Each row of a before or after table is a point. The points were changed in one or more steps. Then noise was added and the rows were shuffled. The steps act on how far a point lies along the listed directions, d1 being the first. What was done? A step turns or swaps two directions, mirrors them in a line or flattens them onto one, adds a multiple of one to another, or multiplies one. Angles are multiples of 10 degrees, from the lower direction toward the higher: turns from -170 to 170, lines from 10 to 170 but not 90. Use the fewest steps. Two steps may share a direction if one is a turn and the other turns, adds or multiplies; they go together, in the order done. Otherwise the lowest direction goes first.
(in the rows, 128 means zero)

Directions:
(1): [ 81 120]
(2): [136  81]
Before (10 x 2)
[[120 203]
 [119  79]
 [122  80]
 [124  80]
 [170 111]
 [122 102]
 [149  91]
 [113 167]
 [117  98]
 [122  79]]
After (10 x 2)
[[165 150]
 [169 121]
 [165  93]
 [162  94]
 [ 66 166]
 [166  91]
 [144  98]
 [162  87]
 [ 89 141]
 [142 105]]
Steps: turn d1 and d2 by 50 degrees

Directions:
(1): [127 192 117 109]
(2): [ 93 109  90  89]
(3): [186 118 106 104]
(4): [128 124 178  83]
Before (9 x 4)
[[148 127  84  87]
 [133 170 154 151]
 [137 166  67  73]
 [167 130  87 188]
 [154 117 112  48]
 [174 194 102 159]
 [145 124 108 118]
 [104 139 149 158]
 [168 191  78 149]]
After (9 x 4)
[[ 96 143 124 129]
 [176  90 148 127]
 [119  82  78 107]
 [168  94 133 138]
 [ 90 122 103 102]
 [154  49 126 140]
 [146 120 125 129]
 [107  92  70  95]
 [134 148  86 122]]
Steps: turn d1 and d2 by 140 degrees; multiply d3 by 0.7; multiply d4 by 0.4

Directions:
(1): [135 167  93 104 191 103 115 171 118]
(2): [106  99 113  64 116 173  93 149 153]
(3): [ 73  96 115 142 117 106 107 144  62]
Before (13 x 9)
[[125 131 104  39 168 178  81 169 170]
 [192 186 112 210 203  57 188 119 141]
 [130 142 137 157 141  88 125 118  75]
 [122 115 172 171 115 108 128  94 107]
 [126 155 157 227 123  61 151 133 108]
 [ 68 104  89  62 145 151 104 187 126]
 [122  94 116  75  99 216  96 142 162]
 [130 118 180 180  96 162 140 124 163]
 [144 114 108  41 124 172  85 177 160]
 [151 124 106  91 155 124 125 160 146]
 [207 216 138 216 204  67 188 105 143]
 [172 145 150 204  82 106 152 109  98]
 [192 167 169 130 119 128 130 104 157]]
After (13 x 9)
[[154 150 107 132 156 150 130 146 125]
 [ 90 108 131 146 132 127 109 133  79]
 [155 148 151 111 147 135 120 111 166]
 [ 80  83  91 150 141 102 113 151  83]
 [139 115 149 130 107 135 119 101 123]
 [148 169 137 137 173 143 123 177 164]
 [136 160 124 105 157  99  89 160  85]
 [126 113 126 131 118 111 114 154  89]
 [123 133 150 150 108 127 122 149 169]
 [ 93  95 147 150  84 136 158 116 133]
 [184 162 116 122 118 136 119 153 140]
 [113  90 117 131 120 104 127 143  95]
 [ 77 108 101 141 159 106  97 160  73]]
Steps: turn d1 and d3 by 120 degrees; multiply d2 by 0
